Each wall is flat, endless, passes through zero and stands at right angles to its row. A trip goes straight from one point to another. List the walls that it crosses, first one first.
In the rows, zero is written as 128.

Walls:
(1): [107 110 126]
(2): [173  79 120]
(3): [133 202 216]
(4): [194 143 171]
(5): [152 139 136]
(6): [ 85 141 141]
(7): [130 149  81]
(8): [115 105 116]
Trips:
[ 72 152 148] to [ 98 156  88] -> 7, 8, 3
[133 139 124] to [146 111  66] -> 3, 2, 4, 8, 5, 1
[111 128 166] to [139  71 151] -> 8, 2, 6, 3
[132 124 205] to [183 140 138] -> 2, 6
[ 99 121 149] to [116 126 111] -> 3, 7
[ 97  89 101] to [ 93 126 100] -> 2

Walls:
(1): [169 111 143  80  68 174]
(2): [125 150 124 110 147 129]
(3): [131  91 162 105 137 192]
(4): [144 113 214  29 109 158]
(5): [163  91 131 164 150  97]
(6): [118 116 134  66  81 149]
(7): [114  91 146 194 100 125]
(8): [142 130 142  90 134 118]
Trips:
[154 168 139 108 115 124] to [181 146 158  36 132 185] -> 3
[154 110 109  71 113 120] to [125 157 114 155 141 104] -> 3, 5, 4, 1, 6, 8, 7
[171 138 149 113 138  67] to [123 126 132 144 121 121] -> 2, 7, 4, 8

Walls:
(1): [ 99 104 140 141 120 144 131 137 135]
(2): [122 158 109  92 170 166 154 145 102]
(3): [143 118 135  90 138 107 142 135 145]
(4): [187 117 180 123  73  84 130 187 115]
(5): [129 166 214 148 149  76 157 130 177]
(6): [127 129 147 137 126 129  79  56 110]
(7): [ 88 138 115 125  92 134 145 109 131]
(8): [138 163 183  94 146 114 109 137 138]
Trips:
[ 89 129 134 205  74 107 138 109 101] to [102 156 102 121  97 186 113 154  96] -> 5, 4, 2, 6
[136 104 190 142 118  90 109  89 129] to [137  73 174 110 160 106 105 131 158] -> none
[ 33 128 164 158  92 159 166 129  95] to [120 173 196 119 126 138 121  56 158] -> 6, 2, 8, 1
[116 169  99 141 153 108 106  96 129] to [143 170 135 113 163 148 121 126 138] -> 7, 3
[159 129 142 134 120 146 155 164 136] to [175 141  91 139 129 105 161 108 152] -> 1, 8, 2

Walls:
(1): [130 120  92 105  66 137 109 129  98 156 159  85]
(2): [155 129  97 145 129 151  79  79 144 147 141 203]
(3): [118 186 177 158 155 121 121 136 184  87 124 154]
(4): [ 97 162 131  96 150 109 144 144  84 117 144 120]
(5): [103 145 113 162  74  95 135 215 110 104 105 144]
(6): [172 174 117 138 130 142  93 101 118 134 145 132]
(7): [117  78 142 153 114  82 176 116  99 133 164 120]
(8): [118 108 135 119 139 162  51 138 153 104 163  92]
Trips:
[164 157  74 133  85 136 173  93  88 108 173  53] to [143 102 184 108 134  82  69 132 143 179 121  78] -> 8, 4, 6
[105 211  93 114 118 166 178 189 194  91 122 186] to [120 128 143  93 113  97 127 121 126 101 190 151] -> 7, 8, 1, 5
[148 162 112 141  83 147 157 163 164 116 141 145] to [ 76 120 118  81 170 146 169 146 177 117  97  97] -> 2, 6, 1, 4, 8, 5
[106  91 179 158 116 107 126 175 118 121 111 136] to [144 153  78 100 117 126 167  94 132 107  91 100] -> 4, 3, 1, 7, 5, 6

Walls:
(1): [157 133 127 155 112 128 142 156 145 148 108 109 144 125  76 145 192 121]
(2): [151 164 134  89 155 131 165 105  92 107 151  91 159 136 132 154 136 111]
(3): [181 137 111 141 114 143 153 111 135 173 102 155 130 167 123 128  93 127]
(4): [ 93  97 173  74 147 148  72 156 133 100  95 141 124 151 130 121 117  90]
(5): [104 105 127 126 131 150 104  84 115 108 165 218 155 120 109 135 160 156]
Trips:
[155 114 128 192  87 133 128 160 112 109  92  69 177 110 111 163  79 132] to [ 92 155 113 107 154 160 151 143 100 141 144 112 180 161 109 155 154 102] -> 2, 3, 4, 5
[164 103 107 110 103 118 179 102  73 126 132 101 125  92 139  97  98 139] to [117 141 111 142  85 118 142 132 169 127 137 170 142 160 159  63 190 129] -> 5, 2, 1
[107 174 139 136 132 140 124 154 132 134 100 113  88 153 172 164  98 132] to [109 144 172 102 105 144 133 116 100 157 116  98 108 192 164  98 110 139] -> 2
[103 141 158 139  89 135 182 122 205 124 133 139 116 128 150 127 127 143] to [131 141 110 107 156 139  89 114 152 195 119 124 118  98 139 140  89 112] -> 1, 4
[143  47 169 139 120 168 106 138 168 104 104 107 121 137 164 127 157 105] to [127 108 149  97 106 165 142 107 133  71 115 167  98 158  44 171 146 150] -> 5, 3, 2
[166 122 126 115 138 134 131 168 132 101 109  93 249 138 121 139 116 185] to [174 105 101 141 125  96  81 109  99 146 130 167 142 128  96 139 141 162] -> 5, 2

Walls:
(1): [ 77 151  95 113 112 111 154 127  84  77 126  86 106 206 149 148 110 100
 142 146  98 131 114 134]
(2): [122 124 179 157 158 169 151 130 130  99 141 161 130  90  99  69 161 148
 134 178  88 131 142 105]
(3): [118 144 120 112 129 201  69  88  88 116 137 186 147 176 194 133 107  73
 108 163 133  86 122 133]
(4): [169 149  76 112 117  98 193 161 158 122 117 149 166 113 137 184 126 174
 111 138  90 150 130 170]
(5): [143 148 182 118 126 133 103 127 132 109 157 104 176  74 114  87 120 199
 111 175  55 150 114 144]
(6): [114  67 127  71 203  60  93 107 112 120 150 146 124 184 132 167 101 143
 122 176 137 110  96 102]
(7): [116  97 105 151 129 113 100 132  93 118 145  93 142 154 159 136 146  78
 104 118 163 141 144 115]
(8): [126 107 142  77 123 139 150 141 136 113 190 140 140 101 133 161 159  84
  84 170 177 151 135 116]
(9): [103 134 108 127 165 139 161 111 176 155 101 146 134 107 126 136 136 154
 126 141 119 106  86  86]
Trips:
[117 107  77 103 204 156 134 112 160 103 126 118  96 116 134 167  81 130
 159  70 136  88 148 174] to [108 106 152 161 122 183 166 116 126 119  72 151  78 121  78 153  97  64
 142 171 121 144 116 105] -> 4, 2, 6, 8
[ 99  77 176 119 154 103  68 131 138 122 113  61 151 154 130 151  46 152
 158 125  84 150 145 106] to [104 165 161 133 166 138  98 138 116 111  70 142  61 123 113  82 105 120
 133 152 145 161 137  84] -> 2, 7, 9, 3, 5
